Each row is a point. The points of each table are mixes of a few directions, plus a little noise. How many directions does each table use, and how many do they share? Where both have some left over, give the other angles between the two spaces (their principal angles), to ten degrees, smallest first.

First, 4 rows:
[[  2   1]
 [-37 -19]
 [-49 -27]
 [ 84  44]]
Second:
[[ 37  59]
 [-59 -93]
 [  5   7]
 [-17 -26]
 [ -5  -9]
 [ -2  -4]
 [ 41  66]]
Directions: first 1, second 1, shared 0; angles 30

First:
[[-101 -107    9   67  -41   22]
 [  18   40    4  -27   16   -8]
 [ -21   17   15  -20   -1   -2]
 [  82   54   -5  -13  -10   15]
 [ -76  -64   20   42  -43   28]
 [  49   53  -15  -45   49  -36]
 [  51    7  -28   -2   31  -20]]
Second (7 x 6):
[[ 98 -23 -37  52 -22  20]
 [-69 -18 -18   6  70 -21]
 [-57 -11 -13  -3  66 -38]
 [ 16  18  34 -51 -46 -21]
 [ 63  53  18  25 -39  19]
 [-85 -44  17 -73 -10  -3]
 [ 33  25  -2  43 -18  43]]
Directions: first 3, second 4, shared 2; angles 40

First:
[[  1 -36 -11 -16  -9   7 -50   3  17  54 -40]
 [ 32  60  -7  47 -49 -21  69   3 -64  21  48]
 [-34 -27  19 -32  57  15 -21  -6  47 -68 -10]
 [ 34  45 -13  41 -54 -21  46   6 -58  45  32]
 [-11  39  21  10  28  -4  59  -7  -8 -94  51]
 [-35 -39  16 -38  59  19 -37  -6  54 -59 -22]
 [ -5 -17  -2 -11   9   5 -21   0  15   5 -16]
 [ -4 -69 -20 -34  -5  15 -94   4  41  84 -75]
 [ -4 -33  -8 -16   2   7 -44   2  21  33 -35]
 [ 27  76   3  52 -38 -24  92   0 -67 -18  69]]
Second:
[[-67  45 -33  25 -16   3  12  11  52 -32  54]
 [ 32 -18  10   5   1  26  -4  17 -39  10 -38]
 [ 78  -5  30 -25  20  32 -46 -19 -35  18 -73]
 [-37  51 -27  29  15 -51 -12 -46  65  -5  37]
 [ 16 -28  37 -52  -5  -7 -20 -18  10  18 -31]
 [-19 -30   2 -13 -53 121  36 117 -59 -34 -13]
 [-32   1  -4  46  -4 -39  -7 -20  35  19 -24]
 [ 33 -16 -17 -16  41 -82  41 -41 -24   5  86]]
Directions: first 2, second 5, shared 0; angles 40, 60

First:
[[  18  -16  -19  -21   23  -49  -21   59   40   34   -2  -17  -66  -23
    37   20   28   28]
 [  -4   44  -40   14  -20  -13    9   44   -3   31   90   43  -36   34
    54   24    4   88]
 [ -10  -45   -8  -15    8  -58    7  -73   31  -97 -109  -26   56  -37
   -61    5   38  -53]
 [  17   41   20  -35  -24   67   38    1   -8   37    3   24  -23   14
   -53  -17  -59  -68]
 [  16   27  -27  -37  -11  -21   22   37   32   27   10   21  -57    0
    -6   20   -3    5]
 [   5  -14  -34  -19   13  -72   -7   25   43  -14  -22   -7  -31  -21
    15   25   42   30]
 [ -37   -3   23   66  -14   47   -2  -78  -64  -58   20    7  108   31
    -4  -23   -9   11]
 [  11  -15   19   24   33   16  -54   82  -17   85   60  -27  -55   -3
    88   -5    1   55]
 [ -16  -14   63   21   -8   88    8  -94  -55  -45  -50  -16  100    5
   -72  -48  -45  -97]]
Second:
[[  10  -11   35   28   10    3  -64   18 -101   -4   58  -62   52  -22
    84  -71    4  -22]
 [ -52  -22  -15   43   10  -58   29  -42   86  -41  -29   43   42   35
   -13   66   31   61]
 [  -6    9   25   -2   18   72  -10   59   36   59  -42   39  -28   16
   -57   40  -34   10]
 [ -33    9   83   43   34  -23  -80   91  -51    9   27    0  113   10
    58   -4  -11  -25]
 [  47   33  -27  -49  -31  -19   37    0  -29   40   86  -18  -84   -7
    53  -36  -14  -22]
 [  -2    3  -53   -5  -13   30   56  -34   85   16  -21  -30  -38   -7
   -34  -90  -12  -54]
 [  24  -23  -37  -25  -12   32   24  -63   -2  -25  -50   21  -67   -7
   -62   69   18   64]
 [  14    2  -11  -34  -15  -37    8  -29  -24  -55  -29    7   11  -18
   -29   28   18  -12]]
Directions: first 4, second 6, shared 2; angles 30, 90

First:
[[   3  -36  -27  -10    3  -33  -87   15  118   10  -76  -27   50  -28
    11   30 -120   53    2   -5  -20  -91   38   -4   26  -14    4    5
     2  -49  -10   31]
 [ -28  -17  -30   14  -16   19  -21  -26  -71   51    8    0  -27  -17
   -26  -47   47  -24   28    1  -28   -5  -31   14  -11  -19    9   11
    19   11   -6  -33]
 [  75   -1   56  -69   -5  -38   -4   46   52  -67   -8  -21  -23    5
     6   69  -27   48  -65    2  -38   44   -6  -35   34   65   -8  -48
   -11   15   44    6]
 [ -71   23   10   75   24   -9  -20  -86  -16    8  -22  -12   13  -35
    -9  -52   44  -39   12   41  -45    3  -49   86   18   -7  -92  -19
     3  -40   25   29]
 [  70   27  100   -9   16  -25   39   19    6  -83   20  -17  -19   27
     7   62   11   -3  -57   18   -4   63   12  -13   16   34  -51  -55
   -30   -4   41   23]
 [ -12   44  -27   -4   21   -8   77   12   23  -43   16   35   40   22
    38    8    2   -7   -1  -16   57   54    4   13    0   25   -3   10
   -26    8    1   -2]
 [ -87    3 -100   -9   -8   47   20  -10   15   64   13   47   20   -2
    13  -63    6   16   48  -21   52  -38  -20    0  -28   -5   77   76
    38   41  -48   -1]
 [  40   10  -18    4   -2   -4   58   29  -75  -16   30   16    5   26
     7   12   25  -43   14  -28   36   57   26  -11  -16  -20    9   -6
   -38    3   -4  -63]
 [  10  -54   35    9  -31   50  -62    1  -51   77   21  -22  -59    5
   -47  -21    8    1   19   10  -11  -88   24  -51  -39  -60   55   25
    45   14  -41   11]]
Second, 11 rows:
[[  -1   14    3  -17   -5  -14   -7   -8  -12    4   -5  -23    0   16
     2    0    9    2   -7   -3    4  -14    1    5   17   -5    1   -2
     5    1    5   -2]
 [  15  -19    8   24  -50   50   62   11   19   19 -112   32  -77  -66
   -53   77   13   42    5   31    3    0  -55  -22   -2  -43  -23   42
   -42  -47   60  -16]
 [  11  -38   -6   55   10   48   31   24   32  -10    3   73  -16  -60
   -14    6  -18    8   21   14  -13   40   -8  -18  -46    5   -9   16
   -14   -9   -6    1]
 [   9   -4   10    5  -51   35   47    2    8   22 -107    5  -68  -43
   -47   73   20   38   -1   23    8  -15  -50  -14   12  -46  -17   35
   -35  -45   61  -16]
 [ -15   67   10  -89  -14  -82  -53  -40  -56   13    4 -120   30  101
    27  -18   31  -18  -33  -27   22  -66   15   29   76   -5   14  -26
    28   17    7    2]
 [   3  -37  -13   58   47   28    1   25   31  -24   81   76   37  -34
    17  -46  -37  -20   24   -2  -21   57   26   -9  -61   37    2  -12
     7   23  -51   12]
 [  13  -63  -13   90   30   67   36   39   53  -21   39  121    0  -86
   -11  -10  -39    2   33   18  -27   73    2  -26  -80   22  -10   13
   -15    1  -29    6]
 [ -17   31   -4  -45   37  -64  -60  -18  -28  -11   90  -55   71   78
    50  -66    0  -36  -13  -29    0  -15   48   26   22   35   21  -41
    38   44  -46   14]
 [  11  -11    6   16  -36   32   42    8   11   15  -81   17  -55  -40
   -37   54   10   28    3   19    4   -6  -40  -16    2  -33  -16   30
   -28  -34   46  -10]
 [ -11   47    7  -69  -17  -53  -30  -27  -41   16  -17  -89    8   68
    12    0   26   -4  -26  -16   21  -51    3   19   61  -11    9  -12
    14    6   15   -4]
 [ -12   22   -7  -25   48  -53  -59  -14  -20  -18  105  -31   75   63
    49  -73  -13  -38   -5  -29   -2    2   52   21    5   44   21  -41
    39   48  -59   15]]
Directions: first 6, second 2, shared 0; angles 70, 90

First (9 x 32):
[[ -17  -26   60   -9  -10   93    8   53  -29  -16  -34   12   16   32
    24  -10   21  -22   40  -26  -25  -11  -29  -14   10  -10   68   -4
   -19   17   54   13]
 [  -8  -19   50   -2   -3   76    2   42  -11  -18  -35    3   19   38
    22  -12   20  -19   26  -21  -12  -15  -27  -14   -9   -7   58    1
    -9   19   45   11]
 [  -5    2  -44  -17  -11  -48    1   -6  -15   26   21   -2  -24  -34
   -35   30    9    9   11   10  -29   16   16   24   44  -19  -34  -12
    -4  -12  -12    4]
 [   5   -8   32   14   10   43   -9   17   22  -18  -31   -9   22   45
    14  -16   22   -8    3   -9    2  -20  -23   -6  -31   -1   36    8
     8   17   23    6]
 [  23   17  -70    4    8  -85  -25  -25   44   21   12  -37   -9   -3
   -48   29   28   13  -20   23   -5    0   12   32  -12  -27  -54    3
    25    1  -26    6]
 [   1   30  -77   -8   -4 -121   12  -70  -14   32   71   14  -42  -91
   -27   20  -58   30  -38   32   22   36   54   12   38   21  -97   -9
     0  -41  -77  -24]
 [ -26  -28  108   49   24  115    5   14   26  -38  -58   39   28   74
    45  -66   25    6   24  -25  -23  -31  -48    1    2   47   83    3
     1   11   26   -6]
 [  12    6   28  -12   -4   37   10   13  -20  -22    2   -3   18    0
    45  -13  -42  -24  -19  -10   57   -2    3  -50  -53    9   21   13
    -8    8   14   -5]
 [  15   25  -87  -19   -8 -111   -4  -40   -3   32   52  -17  -29  -63
   -39   38  -24   14  -27   27   14   25   41   14   14  -14  -81   -4
     6  -21  -47   -6]]
Second (9 x 32):
[[  -1   -9  -57  -12   -4  -63  -13   -5   13   32    4  -19  -21   -9
   -58   50   51   12   25    6  -55    4    7   49   47  -42  -33  -12
     3   -2   -5   17]
 [  27   11    7   30   26   -9  -17  -25   59  -21  -17  -22   24   42
    15  -20    1    1  -37    3   45  -23   -6   -9  -72   13   -1   22
    26   14  -14   -5]
 [ -14  -50  -21  -27    6  -85   32  -60  -17   29   20   18  -32  -41
   -19   92   18   10   47  -46  -28   -2   46   33   78  -30  -34  -12
   -49  -18  -31    8]
 [   0   23   59   49   20   70   -8    1   33  -37  -21   18   27   41
    43  -91  -28    8  -38   17   35  -12  -31  -24  -52   64   33   13
    29    4   -5  -21]
 [  -8  -68  -10  -38    2  -58   26  -29  -13   25   -6   -2  -18  -10
   -21  113   52   -7   69  -64  -41  -17   31   33   63  -63   -3   -9
   -54    1    4   25]
 [  -7   48   30   50    9   53  -13    3   19  -24    3   27   10   10
    25 -109  -47   22  -53   48   25   12  -27  -16  -28   79    5    4
    41  -12  -20  -31]
 [ -13   26   20  -12  -32   96  -10   86  -49   -9   -9    2    9    2
     7  -53  -12  -19    3   29  -17   21  -37  -26   -3    4   43   -8
    12    9   55    3]
 [   7   32   18   13   -5   55  -14   35    0  -19   -7   -6   18   16
    20  -59  -24   -8  -31   25   27    4  -24  -29  -49   24   21    8
    26    9   17   -8]
 [   9  -14  -46  -54  -21  -60   17   -5  -44   23   32  -16  -18  -52
   -12   78  -13  -20   16  -19   12   14   41  -11   15  -50  -31   -4
   -33   -3   -1   13]]
Directions: first 4, second 5, shared 4

First (11 x 32):
[[ 12  -7   9  -3   7  34 -10  13   9 -19  29  -6  37 -24 -47  26 -10  11
    1  33  29 -15 -27 -11 -13   7   4 -28  21 -26  27  -3]
 [-19  17 -13   3 -22 -46  11  -4 -13  12 -41  15 -36  35  51 -40  16 -27
   -7 -25 -33  29  35   5  23   7  -8  34 -17  27 -37  -4]
 [ 15   8  15 -26   6   4  42 -63 -28  -2   9 -29 -12   0  -1  17 -25   3
    4 -14  -9   4  41 -22  19  10 -21   5 -10   0 -20 -13]
 [ -7  -7  -8  15  -4  10 -34  52  21  -9   2  20  25  -7 -17  -4  12   1
   -3  24  19  -6 -38  10 -19  -2  16 -14  17 -13  23   6]
 [  1  -7  -2  10  -3  28 -32  50  23 -17  19  14  43 -15 -42  12   1   3
   -3  40  30 -11 -43  -5 -20   6  13 -25  28 -27  33  -1]
 [ 28  -7  21 -31  31  13  54 -97 -31  12  31 -54 -30 -20  13  38 -28  31
   14 -42 -10 -13  41  -7  10 -20 -15   2 -26  11 -16   3]
 [-23   3 -18  24 -16 -34 -23  37  13  17 -34  28 -21  23  39 -39  30 -17
   -6 -12 -20  16  -9  26  -1 -11  11  21  -8  23 -12  10]
 [-19  33  -5 -10 -40 -48  21  -6 -27  -8 -53  22 -17  47  28 -41   0 -50
  -11   0 -31  42  56 -27  43  48 -26  35  -4  10 -48 -29]
 [  8  -1   4  -2  -1  29 -14  25  11 -20  20   5  41 -15 -45  18 -10   1
    0  36  28 -10 -22 -15  -9  16   2 -22  23 -27  25  -8]
 [  5 -14   2   8  11  24 -21  25  17  -6  20   1  25 -21 -25  16   0  17
    2  17  20 -16 -35   6 -22 -10  13 -20  12 -14  29   8]
 [  1 -17  -4  12  25 -17   5 -30   5  35   1 -17 -50  -5  51  -3  17  27
    9 -54 -20  -9  -2  41 -12 -53  16  14 -33  36  -5  27]]
Second, 9 rows:
[[ -2   4   0   2  11   9   4  20  28 -14  24 -16  31  21 -17   4 -25   8
   -8  12  36  -4   0   2   6  -3  12  -3   5  -2  -2  -9]
 [121  35  74 -70 -26   3  46 -74 -44  28   2 -24 -59 -27 -88  99  -8  57
   14 -13 -16  28  26  17 -35 -55 -27  24  -2 -19  21  44]
 [-41  -9 -30  31  12 -36  -8  13  22  22 -20   6 -32  30  75 -47  23 -10
   -4 -38 -20   2   2  30   7 -21  19  22 -26  42 -24   9]
 [-13 -10  -1  14   9   3 -11  18  12   4  13   1   9  -7  10   0   5   6
   -4  -9  22 -13  -6  21  -3 -17  12  -8  -8   9   4  -3]
 [-11  -2   0   5  -6  -1 -22   9 -24  -8   3  -9  23 -14   2  -9 -12 -20
   -3   3  22  -7   8   8  23  17 -11 -12   4 -13  -5 -25]
 [-40 -16  -2  -3 -12  25   8   0 -36  -3 -16  69   1 -78  -6   7  55 -26
  -18  14 -21 -22   0 -54  -5  56 -11 -36  10 -23  22 -27]
 [ 26   1  -3   1  -2   2 -32  -4  -9  -8   2 -40  17  16 -11  -6 -33   0
   25  16   5   5 -19  14   3  -1 -13   0  14 -15   3  10]
 [-24   9 -15   5   1 -16  18   5  20  -7 -10   7   0  41  26 -27  -4 -16
  -10  -2 -10  13  20 -16  16  16   6  17  -6  18 -25 -11]
 [-14 -11 -25  13  15  11  -4  11  32  -9  -2   6   8  21  10 -19   2  -2
    7  17 -18   0 -27 -19 -11  13  13   0  11   4   6  13]]
Directions: first 3, second 6, shared 2; angles 50

First (9 x 32):
[[  11   -4    0   -1    0   -1   -1   -4    9   -4    6   -6   -7   -9
     9   -7   13   -4   -6   10    7    6   -4  -12   -7  -11   -4   -4
    -1    7    4    4]
 [ -43   13    3    3    5    9    1    9  -30   18  -25   22   30   37
   -31   30  -45   14   19  -43  -28  -27   11   42   29   46   12   19
     5  -27  -17   -9]
 [  21   -3  -10    4   -8  -15    4   10    4  -23   19  -15  -24  -18
     7  -27   16   -6   -2   26   14   25    6  -10  -17  -31   -2  -20
     0   19   15  -13]
 [  -7    2    1    0    1    1    0    2   -4    3   -4    3    5    5
    -5    5   -7    2    3   -7   -4   -4    2    6    4    7    2    2
     1   -4   -3   -2]
 [  39  -21   19  -15   11   20  -11  -47   55   21    6   -8   -3  -33
    48    5   58  -14  -37   23   23   -7  -38  -65  -21  -18  -21   12
   -11   12   -2   54]
 [ -27   19  -24   17  -15  -28   14   52  -53  -32    5    1  -10   23
   -44  -19  -48   11   35   -9  -15   20   40   58   12    1   20  -22
    10   -2    9  -60]
 [  30   11  -50   26  -37  -67   23   79  -41  -93   55  -41  -74  -26
   -24  -93   -3   -5   29   63   24   87   53   28  -34  -83   14  -77
    10   49   49  -94]
 [ -78   16   24   -6   20   39   -7  -16  -31   62  -60   50   75   67
   -39   82  -69   23   19  -90  -52  -75   -2   56   58  102   14   58
     3  -61  -44   20]
 [  54  -33   38  -28   23   43  -22  -85   91   48   -2   -6    7  -46
    77   23   87  -21  -61   26   30  -25  -66 -103  -25  -13  -34   32
   -17    9  -11   98]]
Second (8 x 32):
[[  -7  -10  -11   16   -1  -25   17   26  -46  -28  -18   -2   -4   23
   -45    2  -24  -12   21   -8  -17  -12   26   58    2    1   16  -12
    -4   -9   -6  -43]
 [  -5  -16  -37   38  -12  -71   38   74 -100  -83  -17  -15  -29   37
   -92  -24  -48  -24   51    5  -24    3   66  121   -6  -23   36  -46
    -4   -1    5 -111]
 [ -18   -7   20   -7   17   25   -6  -29    4   36  -32   20   35   21
    -3   46   -8    0   -6  -33  -17  -45  -16    5   18   41   -1   34
    -6  -27  -26   32]
 [  -9    3   27  -21   15   44  -20  -48   46   56  -11   17   32   -5
    38   36   16   10  -26  -21    0  -27  -38  -48   12   32  -16   38
    -1  -15  -16   65]
 [ -35  -22   18    5   24    9    8  -15  -41   23  -65   28   48   54
   -51   69  -37  -12   13  -57  -43  -80    2   69   29   62   16   38
   -12  -47  -42    2]
 [  21   18    5  -18   -9   23  -20  -21   64   20   44   -9  -15  -46
    65  -29   40   16  -27   30   34   43  -27  -87  -14  -25  -23   -3
     9   28   22   43]
 [  21   17    0  -14  -10   15  -15  -13   51   10   43  -11  -19  -42
    55  -32   34   14  -21   31   31   45  -20  -74  -15  -29  -19   -9
     8   28   22   31]
 [  31   16  -22    2  -24  -19   -2   27   22  -34   58  -27  -48  -44
    31  -66   26    8   -4   52   35   73    8  -44  -28  -60   -8  -41
    10   44   40  -19]]
Directions: first 2, second 2, shared 1; angles 30
